Each row of a before or after table is a point. One or more steps were done to the points. Then noise was added and the rows were shuffled. The steps act on columns, c1 being the first. Name the steps. A step turns or swaps two columns, mirrors them in a line or flattens them onto one, adds a multiple of one to another, or multiplies or shifts one. Angles are multiples of 10 degrees, from the lower column toward the higher: turns from -170 to 170, lines from 10 to 170 but not 90. Use the fewest steps. Two steps may share a column if one is a turn and the other turns, adds or multiplies; they go together, in the order done. Otherwise the lowest column goes first.

Before, 10 rows:
[[-26   0]
 [  0  35]
 [-39 -12]
 [-34  25]
 [ -2 -33]
 [ 22 -25]
 [-57 -17]
 [ 28  23]
 [-53  14]
 [ 27  23]]
After:
[[-14  33]
 [-10  33]
 [-34  10]
 [ 31 -12]
 [-31 -46]
 [-35 -22]
 [ -5 -60]
 [ -2 -41]
 [ 30  10]
 [ -7 -22]]
Steps: turn c1 and c2 by 70 degrees

Before (10 x 3):
[[ 60  15  -9]
 [-15  15  -2]
 [ 18  12  13]
 [-21  10 -12]
 [ -9  -3  -9]
 [-11  -1  -4]
 [ 42 -12   0]
 [-10   0 -14]
 [-13  16  -6]
 [-22  -4 -11]]
After, 10 rows:
[[ 17  15 -12]
 [  9   5 -14]
 [  6   7 -10]
 [ 23   2 -11]
 [-45 -43  -8]
 [ 20  -6  -2]
 [  9   6  -4]
 [-43 -10   1]
 [ -9 -19  13]
 [ 19  -8  -6]]
Steps: turn c1 and c2 by -150 degrees

Before, 8 rows:
[[-16 -29  11 -31]
 [ -8  60  18  -7]
 [ 14 -11   6 -14]
 [ -1  39  -8   0]
 [  7  19  20  -1]
 [ -7  49 -17  21]
 [-18   0  16 -28]
 [ 30  -1 -35 -17]]
After, 8 rows:
[[-16 -34  -2  27]
 [ -5   6 -12  21]
 [  1  -8  40   1]
 [ 30  12 -29  20]
 [ -5 -15  49 -19]
 [ 12  17  61   3]
 [ -6  18  21   2]
 [ 28  17   0  16]]
Steps: turn c1 and c4 by 150 degrees; swap c2 and c3

Before, 14 rows:
[[ 18 -27 -24   4 -20 -22]
 [ 48  20  20 -11 -17  12]
 [ 25  17   2  28  -6 -34]
 [-16 -29  16 -12  49 -39]
 [-12  21 -18  12 -14  11]
 [  4 -20 -12 -19   0   9]
 [ 29   8  33 -17  11   9]
 [ -6 -18 -23  16 -20 -34]
 [-28  27 -26  14  31  26]
 [ 18  40  22  13  48   3]
 [ 49  34 -16  14 -13  27]
 [  6  -6  29 -11  15  16]
 [ 51   7  -9  18  41 -44]
 [ 21 -33  19  25  60 -26]]
After:
[[  4  28  -7 -11  15  20]
 [-15  18 -31 -12  48 -50]
 [ 51 -10   8  20  41 -58]
 [ 18  21  39  12  47   6]
 [-26 -25  28  14  30  31]
 [  3 -14 -20 -20   0  12]
 [ 27   2  16  27  -3 -44]
 [ -6 -25 -17  15 -20 -41]
 [ 30  35   9 -14   9  11]
 [ 22  21 -37  24  59 -32]
 [ 48 -16  32  16 -13  38]
 [-10 -18  21  12 -14  14]
 [ 46  20  21 -12 -16  17]
 [ 17 -23 -27   4 -26 -27]]
Steps: swap c2 and c3; multiply c6 by 1.3

Before, 13 rows:
[[ 16 -12   4   0 -15 -16]
 [  6   1   7  16  20   0]
 [ 13  -4  25   5   1  15]
 [  4 -12  12 -18 -15  -7]
 [ -3 -20  -2   3 -17 -11]
 [-19 -19   9   5  -7 -12]
 [  5   0 -12 -38  15   9]
 [ 15 -16  -2 -41  -1 -16]
 [  9  56 -10  19 -10  39]
 [ 16 -15   2   9  -9  13]
 [ 12 -12 -11 -60   2   9]
 [  3  24  -2   5   8  25]
 [  4 -10  -2  12  11  12]]
After:
[[ -6  16  -1 -41 -13 -23]
 [-36 -25 -12  17  37  50]
 [-15   8   7   0 -16 -21]
 [-11  11   0   6 -18  16]
 [  2   0   1   4 -24 -16]
 [ -8  10  26   1  -2  18]
 [  2  13 -14 -40  11  13]
 [ -4  -2  11 -18 -19  -9]
 [  6  14  -3  14   0  13]
 [-10  -6  -2   3  22  33]
 [  6  12   7  17  15   2]
 [ 19  -6  11   4 -20 -14]
 [ -5  13 -11 -58  -6  12]]
Steps: turn c2 and c5 by 50 degrees; turn c1 and c2 by 140 degrees; multiply c6 by 1.3

Before, 13 rows:
[[ 25  30 -10  -4  36 -10  26  14]
 [-25  -2  17 -16  -8   5 -40  -8]
 [ -8 -27  -4 -22   8  17 -21 -24]
 [-16   1   6  27   0 -17  12 -13]
 [-18   9 -16  -7 -13   5 -35 -28]
 [-18  15 -12  29  12  20  13   6]
 [-25  -3 -21 -14  -5 -12 -51 -19]
 [-12  10 -11  -8  34 -19  35  36]
 [-21  21   4 -10  17   9 -22  -9]
 [ 29  15  -6 -18   2 -15  37  27]
 [  5  13 -23   0  36 -18  45   8]
 [-15  -2  15   6  15  -6 -44 -28]
 [  3  31  -4 -41  22 -18  60   1]]
After:
[[  4  10 -23  -1  58 -18  47   9]
 [ 29   8  -5 -17   4 -16  37  27]
 [-15   0  16   7  23  -8 -44 -28]
 [-26  -4  17 -19 -12   4 -43  -9]
 [-19   6 -15  -7 -19   6 -35 -26]
 [-17   0   5  25   1 -16  10 -14]
 [-25  -3 -21 -13  -6 -11 -51 -17]
 [-18  13 -13  28  20  21  14   5]
 [-11   7  -9  -8  55 -20  36  34]
 [ 24  20 -12  -5  56 -11  24  14]
 [-20  14   4 -13  28   9 -21 -11]
 [  2  23  -4 -41  36 -17  60   1]
 [ -7 -19  -4 -22  13  16 -21 -22]]
Steps: multiply c2 by 0.7; multiply c5 by 1.6

Before, 8 rows:
[[ -5   7   9  -1  -4 -21   7 -20   0]
 [ -7   9   5   9  -9 -13  -2  17 -22]
 [-14  11   6  -8  20 -13  -3 -10   0]
 [ 11   2  11 -20  -4  -2   1 -10  -4]
 [-22 -22   6  -7  -5 -17  10  24 -10]
 [-14 -22 -17   3   8  -1   0  -9  -2]
 [ 58   7  -2   6   2   8  51  13 -15]
 [-23  -9  15  -7  -5   7  14  -2 -10]]
After, 8 rows:
[[ 12 -22 -17   3   8  -1   1  -8  -8]
 [-11   2  11 -21  -4  -2   1 -10   0]
 [ 18  -9  15  -8  -5   7  14  -2 -18]
 [ -1   9   5  10  -9 -12  -2  17 -23]
 [ 14  12   6  -8  20 -13  -3 -11  -5]
 [-60   7  -1   6   1   7  51  12   6]
 [ 17 -22   6  -7  -5 -17  10  25 -17]
 [  5   6   8  -1  -4 -21   8 -20  -1]]
Steps: mirror c1 and c9 in the line at 80 degrees
